Rows are points. Before rounding, the points of a table are all equally far from one centre. They may lie mostly on one side of it. Write the centre, to within rounding.
In the rows, zero is written as 128.

Points (9 x 2)
[[131 163]
 [122 172]
 [ 82 180]
 [ 81 180]
 [ 64 174]
 [ 46 158]
 [137 100]
 [ 83  74]
 [134  95]]
Centre: [ 91 127]

Points (7 x 3)
[[ 80  68 153]
 [159 120 106]
 [ 51  79 115]
 [ 45  91 127]
 [ 45 109  97]
 [ 64 155 140]
 [106 168  97]]
Centre: [101 112 118]

Points (12 x 6)
[[217  63 120 125 148 167]
 [170 106 131 100  68 189]
 [202  94 164 103  89 152]
 [164  78 124 183  68 160]
 [155  75 151 116  62 171]
 [194 114  93 146 149 198]
 [181 118  79 147  95 196]
 [180 123  78 150 127 197]
 [177 112 104  87 130 195]
 [148 119 114  96  72 154]
 [195  54 128  96  93 162]
 [194  61  95 115 119 197]]
Centre: [166  95 126 137 117 160]

Points (13 x 9)
[[169  98 158  64 199 178 108 180 133]
 [177 124 163  44 172 194  85 151 107]
 [186 117 156  42 156 165  85 129 105]
 [ 91 130 179  46 177 151  82 157 133]
 [172 163 168  94 177 183  92 131 161]
 [159 132 170 120 154 231 116 158 113]
 [169 156 179  70 191 176 109 144 115]
 [138 155 127  74 167 218  53 159 101]
 [157  98 126 101 196 214  77 168 124]
 [125 131 178  68 200 166 100 123 132]
 [155 143 150 106 197 211 110 164 151]
 [102 176 148  68 186 177  82 136 122]
 [174 119 159  41 170 192 104 149 143]]
Centre: [135 127 140  99 139 159  92 164 123]

Points (16 x 11)
[[ 73 144 176 159 108  45 129  94 140 138 137]
 [ 61 126 174 120 141 133  84 125 164 118 201]
 [111 181 146  44 150 118 119  94 142 146 144]
 [ 50  95 211  81 132 102 118 109 156 150 148]
 [104 162 203 105 112  92 120 119 152 167 110]
 [ 94 171 190  98 113  73 105 120 117 124 104]
 [ 22  89 177  78 169 115 152 143 148 123 132]
 [ 63  84 151  80 150  76  83 120 100 134 106]
 [ 37 142 168  55 141  62 124 105 140  84 124]
 [ 46 182 130 137 118 117 105 100 126  96 147]
 [ 99 158 190 144 144  62 106 113 140 146 142]
 [ 51 163 192 109 151  90 109 121 145 146 131]
 [ 84 137 122  80 147   7 136 146 179 148 147]
 [ 55 119 190 109 103  49  90 158 150 123 134]
 [ 41 122 189  94 135  51 135 148 120 110 112]
 [ 65 160 188  99 131  92 101  76 133 131 129]]
Centre: [102 110 126 103 121 101 141 127 159 111 139]
